Each row is a point. Each copy is the shape, with its points in the same order, turned, moved and blurred by noise. Is it also mirrored, or only turned?
In the rows, zero is written as 128.

Shape (6 x 3):
[[ 91 145  79]
 [ 95 126 186]
 [ 70 134 111]
 [169 172 182]
 [123  84 141]
 [ 95  64 120]]
Copy 1:
[[103 149  76]
 [113  87 165]
 [ 83 128 102]
 [187 125 170]
 [129  68 104]
 [ 99  60  78]]
Copy 1 is: only turned
Copy 2:
[[100 150 104]
 [ 93  60 162]
 [ 80 122 117]
 [179  57 152]
 [103 121 192]
 [ 69 141 188]]
Copy 2 is: mirrored
Copy 3 (6 x 3):
[[ 90 155  89]
 [ 77  98 178]
 [ 64 135 111]
 [147 131 210]
 [113  73 123]
 [ 85  71  94]]
Copy 3 is: only turned

Shape, 7 rows:
[[142 128 134 180]
 [ 93 126 132 227]
 [191 132 156 128]
 [110 126 162  94]
 [121  83  38 132]
 [191  77 151  86]
 [139 127 120 139]]
Copy 1, 7 rows:
[[155 138 127 176]
 [145 169 177 208]
 [147  96  73 147]
 [ 97 130 122 103]
 [217 154 169  83]
 [151  57  99  99]
 [149 138 119 136]]
Copy 1 is: mirrored
Copy 2 (7 x 4):
[[136 101 146 192]
 [178 127 192 185]
 [ 79  69 109 187]
 [ 91  92 133 108]
 [211  79  70 137]
 [ 87  14  95 148]
 [130  95 115 159]]
Copy 2 is: mirrored
Copy 3, 7 rows:
[[167 140 118 176]
 [140 166  94 217]
 [194 112 147 123]
 [131 139 122  84]
 [102  38  89 178]
 [199  66 123  78]
 [140 109 130 145]]
Copy 3 is: mirrored
Copy 4, 7 rows:
[[105 138 117 166]
 [ 47 143  95 192]
 [161 151 164 146]
 [106 147 161  87]
 [132  77  53  98]
 [185 102 182 109]
 [127 140 120 124]]
Copy 4 is: only turned

Shape (14 x 8):
[[187  93 142 192 125  68 161 155]
 [146 142 134  71 162  90  78  87]
 [182 179 118 109 156 139 155 154]
 [ 68 107  66 116 113 180 124 143]
 [132 121  90 172 107  70 119 176]
 [117 180 110  91  71 184  82  93]
 [153 194  57 201 104 181  64 159]
 [ 89 120 178  86 159 115  97 154]
 [ 69 177  87 165  87 172  56 106]
 [180 145 185 171  83  95 156  76]
 [138 102 144 106 137 198 106 168]
 [ 77 101 136  97 165 120 128  86]
 [157 157 170 109 131 146  57 159]
 [165  91 156 188  53 155 144  94]]
Copy 1, 14 rows:
[[210 104 166 149 108  81 195 136]
 [167 114 109  45 160 135  93 114]
 [180 193 110 108 113 158 163 165]
 [ 76  96  83 155 140 188 145 142]
 [163  81 107 167  94  86 133 159]
 [111 165  93 105  86 197  78  81]
 [158 165 109 225  87 175  67 142]
 [104  90 163  52 140 145 122 159]
 [ 86 137 100 174 105 156  60 109]
 [180 135 162 105  73  98 155  41]
 [127 111 158 113 120 232 149 153]
 [100 109 120  70 182 129 144 110]
 [160 137 180  83  91 186  81 156]
 [153  89 174 168  68 147 163  46]]
Copy 1 is: only turned
Copy 2 (14 x 8):
[[ 58 105 152 199  95 146 162 122]
 [123 122 180  60 126  98  97 116]
 [110 153 125  88 110 178 173 116]
 [166 146  49 113 142  97 107 178]
 [ 64 143  99 170  96 116 112 145]
 [203 164 105  75  69 112 101 116]
 [133 187  50 141  57 176  63  84]
 [146 148 184 111 139 136 106 197]
 [191 206  84 143  98 109  49 110]
 [148 128 186 186  66 123 175  74]
 [173 102 108 113 113 188 113 180]
 [164 123 158 113 183  89 123 152]
 [144 140 172  98  72 178  87 148]
 [188  92 122 199  61 120 154 109]]
Copy 2 is: mirrored

Shape, 12 rows:
[[149 111  76  97 142 155  57  85 169]
 [111  78 146 201  73  99 123 170 217]
 [ 87 158 117 116 156 138 162 118 198]
 [102 136 178 110 136  69 141 196 152]
 [131 103  61 131 169 204 162 137 175]
 [127 162 126 198  82  99 160 116  64]
 [ 98 121  36  75 114 172 151 136 104]
 [168 110 139 101  88 129 101 165 132]
 [134 114  95 208 177  84 199  96 120]
 [135 202  84 169 113 125 176 131 167]
 [131  73 153  79  85 118 134 118 133]
 [150 144 181 171 153 125  70 105 163]]
Copy 1:
[[137 109  76 118 140 216  75 132 119]
 [109 166 202 143  42 170 107 100 201]
 [ 80 163 114 111 150 183 176 129 182]
 [ 79 181 181  82 111 118 160 170 148]
 [192 165  87 104 143 231 169 118 170]
 [124 169 126 167  73  98 180  79  65]
 [133 164  39  65 103 217 170 121  88]
 [144 133 140 106  71 165 123 174 101]
 [172 186 114 149 150  98 170  51 149]
 [112 189  73 176  99 145 184 138 165]
 [115  82 140  67  75 150 144 136 117]
 [107 117 176 185 153 162 101 146 126]]
Copy 1 is: mirrored
Copy 2:
[[191  76 111  99 151 116  77 101 174]
 [119 104 174 231 135  94 128 198 183]
 [148 159 143 108  90 102 160 122 194]
 [ 83 145 197  98 117  78 133 198 139]
 [207  92 101 116  73 147 168 147 166]
 [107 140 149 180 131  86 162  98  40]
 [124  89  46  80 101 140 159 126 121]
 [132  85 149 110 183 121 126 175 118]
 [170 104 164 166  48  36 177 102  93]
 [170 183 110 156 127  79 182 127 130]
 [ 92  51 166 105 159 116 151 133 148]
 [179 134 218 147 144 109  81 113 141]]
Copy 2 is: mirrored

Shape:
[[132 133 146 142 130  70 151  67 143 167 164  86]
 [106 205  98 129 129  93 135 163 138 117 118 154]
 [ 98 175 142  58 101  92 133 165 161 134  90 163]
 [165 131  88 167 126 106 121 110 131 178 121  62]
 [ 90 198 150 114  57 153  96 180 121 118 105 160]
 [130 136 112 143 119  99 190  79 139 165 151 109]
 [172 147 135 157  83 178 102 149  66 136 156 197]
 [110  70 124 159 146 113 100 147  63 168 152 191]
 [104  82  87 120  93 128 112 153 125 163 169 201]
 [140 176 152 118  95 105 118 192 175  82  95 160]
 [176 148 127 147 121  56 131  71 165 197 117  99]
 [144 113 112 116 166 144 102  78 139 176 175 111]
 [116  93 162 177 117 148 109 189 101 202 180 156]
 [ 86  75 143 110  69 111 142 171  65 195 132 160]
 [120 125 127 146 138 120  84 148  70 175 153 189]
 [140 174 138 133 150 129 113 121 171  70  65 117]
 [ 84 197 147 115  92 137 147 159 190 135  46 184]
 [125 108 113 187 106  87  96  58 125 172 169 102]]
Copy 1, 18 rows:
[[147 151 120 140 195 100 151  88 166 163 166  94]
 [127 202  81 141 111  97 136 116  99  70 136 112]
 [ 88 164 101  93  97  75 129  92 136  81  98 148]
 [195 153 103 145 160 151 135 143 141 142 139  63]
 [ 62 208 155 125  65 146 131 110 112  73 112 116]
 [136 149  83 150 175 130 180  96 141 151 161 108]
 [135 163 154 138  55 183 126 143  94 149 220 145]
 [107 108 132 146 102 109  75 167 115 160 215 140]
 [ 87 119  89 121  66 118 112 140 164 123 206 136]
 [139 181 140 131  57  97 160 112 123  37 120 149]
 [193 167 117 164 145  99 154  93 178 179 104  98]
 [157 153 110 117 176 151  91 125 182 151 174 127]
 [ 88 144 160 146 106 120 122 213 153 167 192 105]
 [ 61  82 132  97  81 101 128 152 119 168 162  87]
 [110 156 121 145  92 114  79 153 109 162 192 127]
 [167 170 132 150 145 143 122  93 119  30 101 148]
 [ 61 186  95 164  94 121 161 104 123  57  58 167]
 [150 145 127 189 152 144 104  95 175 177 184  73]]
Copy 1 is: only turned
Copy 2:
[[128 160 183 129 117  59  90 142 184 133 104 126]
 [125 178  91 108 132 116 192 128 133 114 149 122]
 [142 146 133  42 101 132 217 123 152 125 127 131]
 [165 134  97 165 103  87  84 117 189 134 101  96]
 [121 159 110  65  71 148 185  77  98 138 178  92]
 [132 179 160 156  88  95 116 155 178 139 101 138]
 [198 159 121 128  55 124 111 114  61 168 199 138]
 [143 110 106 114 100  95  92 149  89 197 155 207]
 [134 123 103  92  49 133 111 155 136 144 177 211]
 [148 114 133  93 103 127 217 128 122  94 171  97]
 [177 149 157 141 106  39 125 111 212 123 105 115]
 [164 150 150 118 128 121  44 118 166 123 119 157]
 [135 107 130 122  92 126  84 132 132 223 209 146]
 [124 118 122  75  34 110 131 159 131 236 141 161]
 [157 138  98  97 114  96 102 120  94 182 182 182]
 [160 124 140 130 146 145 187  93 114  71 106  91]
 [128 149 139  97  88 162 249  64 156 120 140 139]
 [119 135 143 157  83  50  56 109 152 133 120 152]]
Copy 2 is: mirrored
Copy 3 (18 x 12):
[[157 169 153 118 123  82 131  63 146 173 149  76]
 [ 73 189 124 120 126 108 149 128 169  98 106 150]
 [ 74 151 159  52  94 111 115 131 187 124 104 174]
 [137 144 101 153 109 100 121 118 122 160 105  46]
 [ 89 200 114  81  95 160  73 117 154  90  68 183]
 [144 161 141 132  95 119 166  68 145 162 146  91]
 [129 167 127 188  97 157  83  88  85 112  72 204]
 [132 118  98 133 162 108 139  68  68 166  79 195]
 [123 125  78 115 101 124 130  98  99 162 137 215]
 [123 154 139  96 103 101  99 148 195  60  84 173]
 [140 151 146 150  97  63 115  91 181 196 117  67]
 [117 121 139 154 146 122  95  90 104 173 169 101]
 [188 156 100 125 166 156 111 115  91 178  83 186]
 [147 148 111  58  94 137 141  85  74 191  67 189]
 [106 152 113 146 156 114 111  87  86 167  79 191]
 [ 91 121 146 121 131 116  96 105 194  51  98  95]
 [ 77 150 126  76  96 165 117 112 246 107  74 168]
 [155 165  82 150 125  78 102  43 117 178 137  89]]
Copy 3 is: mirrored

Shape, 17 rows:
[[111 124 143 122 124 131  74 136 120 159 120 183]
 [117 134 114  91 154 128 102  92 116 168 123  72]
 [ 96  95  99 102 132 125 180 158 154 104 137 145]
 [164  70  85 138 115 108 172 162 102  98 157 132]
 [117 153 150  91 130 153  90  85 113 151 133 131]
 [123 184 133 118 132 149 135 137 105 151 113 166]
 [182 119 146 197 249 203 139 151 141 113 121  87]
 [133 102  54 196 174 168 176 169 134 118 173  88]
 [119 100 143 128 138 141 149 123  95 178 102 132]
 [139 143 115 112 137 154 112 136 145 186 104  65]
 [121 157 139  97 114 147 128 139  95 126 117 139]
 [ 97 156 162 127 151 101 126 142 100 146 138 140]
 [ 98 142 171 132  84 152 151 122 121 136 153 161]
 [105 103  54 188 160 169 189 140 115  75 123 109]
 [173 136 135 205 199 156 139 124 156 113  98 111]
 [102 145 150 137 104 125 112 137 117 126 109 117]
 [ 95  95 111 149 135 166 152 189  97  71 135 133]]
Copy 1, 17 rows:
[[ 97 125 143 150 103  85  65 146 135 158 145 177]
 [133 122 150 122 141 139  94 109 141 183 122  89]
 [107  98  82 113 119 129 151 130 158 101 115 167]
 [161  69  84  89 114 109 129 155 105  78 106 156]
 [121 130 166 148  99 123  79  92 137 159 157 131]
 [140 173 142 137 102 122 114 134 141 137 162 181]
 [209 116 139 200 205 213  80 128 118  98  95 192]
 [198  78  56 152 172 182 137 179 122 107 135 147]
 [127 114 155 125 113 135 128 140 102 172 108 178]
 [161 139 139 141 116 162  91 143 163 185  94 111]
 [121 154 150 121  86 128 104 128 133 118 144 149]
 [112 140 175 141 138 100 127 150 141 125 149 154]
 [122 111 152 167  61 109 148 130 136 124 165 166]
 [150 113  41 150 157 182 154 146  81  93 129 152]
 [196 139 116 209 174 147  96 121 113 114  87 179]
 [116 148 146 165  95 111 118 150 125 123 122 128]
 [106 107  94 141 120 169 123 179 103  62 131 165]]
Copy 1 is: only turned
Copy 2:
[[108 112  95 120 128 131  53 149  95 152 134 159]
 [146 100 122  97 141 138  98  76 111 203 148 100]
 [ 99  92 101  81 128 124 173 155 159 139 148 135]
 [136  89  95 128 133  98 200 142 100 100 159 134]
 [133 106 154 111 117 145  65 108 110 179 162 141]
 [118 154 129 129  98 150 102 133 110 184 125 159]
 [184 120 174 195 224 202 136 165 142 120 108  90]
 [131  86  96 194 140 180 196 154 136 129 153  70]
 [129  73 116 113 139 152 116 120  84 168 108 157]
 [184  96 107 119 127 146  99 107 123 204 103  92]
 [134 143 137  90  99 146 117 121  95 152 129 149]
 [ 81 137 149 123 136 115 108 128  89 170 121 138]
 [110 102 168 107  66 137 104 153 101 141 140 163]
 [111 102 100 156 134 195 207 117 156  90 141 114]
 [165 108 155 194 175 156 122 132 162 115  98 120]
 [113 119 142 113  91 128 100 118 110 142  98 124]
 [101 122 121 112 118 175 173 171 113  85 129 111]]
Copy 2 is: only turned
Copy 3 (17 x 12):
[[ 91 120  99 108 109 122 100 125 108 163 128 171]
 [131 150  84 125 136 105 121  65 123 173 114  77]
 [116 106 155 103 109 152 215 125 138 147 114 135]
 [157  76 152 142 103 104 198 164 113 117 116 111]
 [120 159  89 115 105 125 110  64 102 158 140 139]
 [130 162  99 155 100 154 134 122 106 175 120 167]
 [141  63 149 206 239 194 127 118  89 158 120 101]
 [126  63 149 207 138 166 199 145 141 148 150  55]
 [123 106 135 135  95 132 124 103  86 201  91 112]
 [146 160 114 126 135 151 102 110 148 183 120  67]
 [130 167 116 134 101 148 129 110  89 139 114 143]
 [ 84 164 141 152 119 103 141 110 103 169 112 154]
 [111 136 166 132  70 137 130  98  99 154 147 165]
 [119  74 135 209 108 183 209 124 138 114  96  82]
 [149  80 148 207 188 173 112 112 134 153  97 132]
 [108 153 134 138  96 132 112 109 128 129 106 129]
 [ 89 111 152 149 103 167 187 156  93 103 115 112]]
Copy 3 is: only turned

Shape:
[[ 62 126 137 178 181 139 117  82 141 169 149 145]
 [141 176 101  94 142  71  79 131 178 131 109 143]
 [113  77  83  96 122 106  78 107 155 103 186  98]
 [149 174 122 152  87 140 134 149  51  86 144 186]
 [170 128 130 118 129 147 158  96 173 177 108 196]
 [104 130 114 195 114 138 132 119  86 196 102  92]
 [110 113 133 158 192 161 110  84  71  82 117  54]
 [ 89 137  71 146 145 129  58 168  93 150  77 120]
 [173 112 107 153 129  86 155 174 199 180 130 130]
 [ 67 118  79 182 123 125 206 173 140  86  88 207]
 [112 136  85 120 103 105 124 175 148 129  87 144]
 [ 93 110 104 131 141  84 224 150 114 120  67  69]
 [125 117  83 176 140 111 101 117 128 116 118 111]
 [114 102 108  98 124 165 142 150 149  85  83 111]
 [ 97 111 134 162 139  77 124 130 131 174 133 185]
 [159 118  74 142 119 120 197 109  93  87  99 119]
 [118 100  11 156 121 123 168 210 124 166 150 140]
 [137 105 140 113 127  68 131 148 143 155 108 173]]
Copy 1, 18 rows:
[[123 125  76 166 210 163  90 108 124 109 151  97]
 [151 181 104 105 136 198 156 154  96 181 108 150]
 [130 159 116 191  88 208 100 129 142 132 134 197]
 [151 111 183 126 122  89 143  95  32 111 124 147]
 [111 148 127 159 193 160 219  79 123 158 158 132]
 [131 122  65 147 129 112 101  42 112 166 137  83]
 [ 94  64 102 151  79 171  79 119 117 102 118  63]
 [180 150  44 160 110 131 129 114  82 145  59 102]
 [144 214 151 145 156 156 165  65 169 187 124 119]
 [115 163 143 118 200  75 149  78 139  73  44 134]
 [147 182  95 130 125 119 159 113 127 149  71 147]
 [116 133  90  61 101 115 142  70 204 109 102 105]
 [126 126 108 145 122 170 105  90 107 155  81 123]
 [ 88 148 104 161  93 113 175 136 147 120  94 121]
 [186 137 112 143 205 140 122  90 132 142 130 127]
 [ 92 102 143 108  99 133 162  45 128 117  92 133]
 [153 225 109 171 113 123 140   9 130 106  68 150]
 [188 147 133 129 168 141 168 108 153 157 128 135]]
Copy 1 is: only turned
Copy 2:
[[192 116 192 144 121 104  97  92 146 107 151 178]
 [136  78 108 136  88 136  55 134 114 112  79  96]
 [154  92  79 109 131 204  85  80 167  70 113 159]
 [131 169  90 128 145 128 145 185 140 200 122 141]
 [148  93 146  95  83  79 153  94 158 143 104  76]
 [159 129 183 156 193 140 138  79  88 145 124 132]
 [198 181 132  98 150 175 125 118  59  83 166 162]
 [196 133 139 157 191 161  54 131 112 128 101  88]
 [143  23 123 154 139 108 161 113 127  96  69  95]
 [166 114 113 106 204   7 114 154 158 132  96 153]
 [133 100 102 129 177 108  84 129 136 118  80  87]
 [124  81  97 100 217  78 125 104  51  86 157 122]
 [180 114 138 112 154 155 109 120 108 111  84 160]
 [141 153  78  91 173 106 122 114 135  67 116  94]
 [149  60 179 140 147 106 101 137 163 139 138 139]
 [145 120  71  57 168 101 154 117  81 148 114 138]
 [208  57  72 156 229 103 140  99 156 153  84 127]
 [124  48 141 114 136 122 109 145 156 120 131  99]]
Copy 2 is: only turned
Copy 3, 18 rows:
[[ 71  96 109 125 112 176 130 171 143 109 191 118]
 [115 157  74 131 108 122  83  61  80  98 130 119]
 [ 77 113 136  64 172 108 105  84 113 166 124 117]
 [149 110 167 157  70 204 163 104  76 135  67 140]
 [201 125  90 105  86 163 129 105 100 131 201 133]
 [134 120 147 160 113 214  57 172 158 140 135 121]
 [107  94 141 117 159 169 135 136 226  86  77 106]
 [ 87 119  85 127 113 201  41 125 129 113  77 162]
 [185 143  68 124 147 140  74 137  63 163 159  79]
 [135  84  51 133  27 159 144 181  96 197  84 131]
 [140 134  76 136  94 137  74 113  92 162  95 147]
 [153 128  62 183 117 141  97 142 193 211  88  88]
 [119 100 115 101 115 154  75 132 133 122  95  93]
 [159 126  81 105 126 116 123 128 154 161  80 169]
 [110  72  88 151 103 178  97 124  79 143 171 113]
 [183 112 121 118  77 163 130 105 165 182  74  81]
 [129 149  74  87 115 219  81 153  78 234  90 101]
 [152  92  76 160 123 144  96  81  81 155 152 123]]
Copy 3 is: only turned
